Rows are points. Each table stands for the endless flat space through its points: a line for two points, a plane for three, and so on. Write the one point that lies in both, or say that there is none.

First:
[[-22  22 -29 -25]
 [-25  18 -25 -10]
 [-11  10 -12 -30]]
Second:
[[-12  18 -47  -4]
 [-30   6  -5 -40]]
They share: no point

First:
[[ 30  12  -5  20  44  21  -3  18]
 [ 34   7  -8  25  48  25  -8  23]
 [ 30  -8   3  40  24  29 -15  30]]
Second (4 x 8):
[[ 47  16   1  37   2   9  -6  28]
 [ 24  27  -4  21   6  23  -5  17]
 [ 21   4  -8  48  22  -7 -27  35]
 [ 50  29  -4  35 -10  11  -9  29]]
They share: no point

First (5 x 11):
[[ 24   4  25  36  27   8 -16  38  28  15 -25]
 [ 23 -39  26   9   0  -5  -7  -3 -10  20 -12]
 [ 16 -17  54  14  37  11   3  37  10  49 -45]
 [ 28 -34  29  10   9   0   2   0  -2  23 -19]
 [ 15  17  23  -9  58  37 -27  44 -17  -5 -43]]
Second (2 x 11):
[[ 15 -20  10  14  33  19 -14  16   7   0 -17]
 [ 18   1  25  11  18   7 -32  31 -11   6 -23]]
They share: [ 17  -6  20  12  23  11 -26  26  -5   4 -21]

First (2 x 14):
[[ -7   9  35 -11  13 -17 -21 -14  33  14 -23  -7  -7  12]
 [ 21  -3  15 -11  -7   3 -13  -6  21  30 -23 -31   1  24]]
Second, 4 rows:
[[ 21   2  29 -10  -1  -3 -20 -14  29  23 -19 -21  -3  26]
 [ -1   3   0  -3  -7  -3 -16  -5  16  30 -24 -25  -7  15]
 [ 18   2   2 -22  -3  30  -4   8  49  17 -33 -18   9  -4]
 [ -9   2 -17  -6  -9   7  -8   6  17  31 -31 -27  -3   2]]
They share: [ 14   0  20 -11  -2  -2 -15  -8  24  26 -23 -25  -1  21]

First, 2 rows:
[[-26 -31 -10 -15  32 -31 -10  12 -40  22 -25 -18  -7   9  29  10  34   4
  -14  18]
 [-20 -24 -12 -13  28 -27 -16  11 -33  22 -18 -17  -2   3  24  13  29   3
  -12  18]]
Second:
[[-29 -23 -29  22  -1 -45 -10  18 -44  43 -17 -33  17   4  23  19  26   4
    1 -10]
 [-21  -7 -26 -35  41 -11 -24   3 -22  21   0 -23  -1  -3  36  27  13  19
  -15  34]
 [  6 -25  13   4  26 -29 -36  15 -16  12 -30  10   5 -18 -12 -12  43 -23
   -6  22]
 [  2  -9   1 -56  52   7 -32  -1  -6  -4   2   0 -17  -6  20  20  17   3
  -26  50]]
They share: [-14 -17 -14 -11  24 -23 -22  10 -26  22 -11 -16   3  -3  19  16  24   2
 -10  18]

First, 5 rows:
[[-32 -17  23  30 -15 -32  -8  27  49  -9 -12 -16   8   0  39 -35  17  11
  -29  -8   7 -29 -28  20]
 [ -1 -36  32  15 -11 -32  22  36  48 -29 -37 -41  -3 -16  17  -9 -13 -12
  -13 -11   6 -36 -11  12]
 [ 15 -24  24   1   5 -26  16  10  16 -37 -41 -41 -13 -30   7   9 -15 -18
   13 -13  20 -18  17 -18]
 [-31  -4  29  15 -16 -47 -14  12  34 -19 -34 -26 -11 -22  53 -30  -1   8
   -4   9  -2 -24 -23   6]
 [ -6  13  -3   7  17 -17 -31 -34 -21 -21 -16  -6 -11 -29  26   8  24  -6
   22 -15  50   8  28 -43]]
Second (6 x 24):
[[ 18  10   1 -20  20 -40  25   2   4 -14 -35 -40  -1 -49  44 -20  17  18
   30  -1  14   6  35 -25]
 [-14  20  37  34  -5 -14 -30 -42  -6 -24  32  -5  -9  16  27 -11  -5  11
  -10 -24   5 -68 -11 -33]
 [-32  16  25  38 -37  16 -26  28  40 -44  -2 -25  15 -12  15 -39  31 -13
  -22 -12  35   2 -33  13]
 [ 10  16  12   3  24 -29   6 -29 -15 -16 -16 -46   1 -20  43  -7  15   7
   24 -12  21 -35  30 -49]
 [  5 -10  19  12  35 -48 -10 -40 -22  -5 -13 -19 -15 -10  27  -8  -9  30
    4 -15   4 -36  20 -40]
 [ -8  -8  11  41  24 -14 -17 -23  -8 -13 -35 -55  15  -9  24 -20  18   4
   -8 -16  38  -9   5 -34]]
They share: no point

First, 3 rows:
[[ 23   5 -36  22  10  16 -45  17 -28  11 -26  -2  -3  -8  31  10   7  14
   19   2  14 -40   8 -15]
 [ 15  14 -37  23  -1  11 -40   7 -29  19 -21  -9  -9 -19  20   3  10  24
   23   0  26 -40   2 -22]
 [ 25  -5 -26  22  18  16 -43  29 -26   5 -30   0  -5   0  39  16  -3   4
    5  14   2 -32  10 -11]]
Second (5 x 24):
[[  1  -6 -12  48   7  -9 -31  24 -34  23  -8 -23  -8 -19  34  36  -5  49
   14  48   1  -6  13  -7]
 [  1  27   9  52  -5   2 -46  -8 -10  38  -8   7 -40  -8  12   3   3  19
  -14  30   7 -19 -33   0]
 [ 26  14 -31 -11  -1  10 -16  31 -44  11 -29 -14 -24 -12   4  -3 -35   7
    6  32  24 -23   3 -51]
 [ 10  -9 -11  38  14  10 -43  25 -43  29 -30 -18 -31 -28  38  25  -2  46
   17  32   6  -9  12 -21]
 [ 16   4 -29 -11  -3  16 -16  29 -38  11 -45 -24 -38 -30  12 -17 -21   1
   -4   8  38 -29   1 -59]]
They share: [  4   7 -14  25  -3   1 -25  17 -26  20 -21 -18 -26 -21  18   4  -9  19
  -4  26  20 -20  -5 -26]
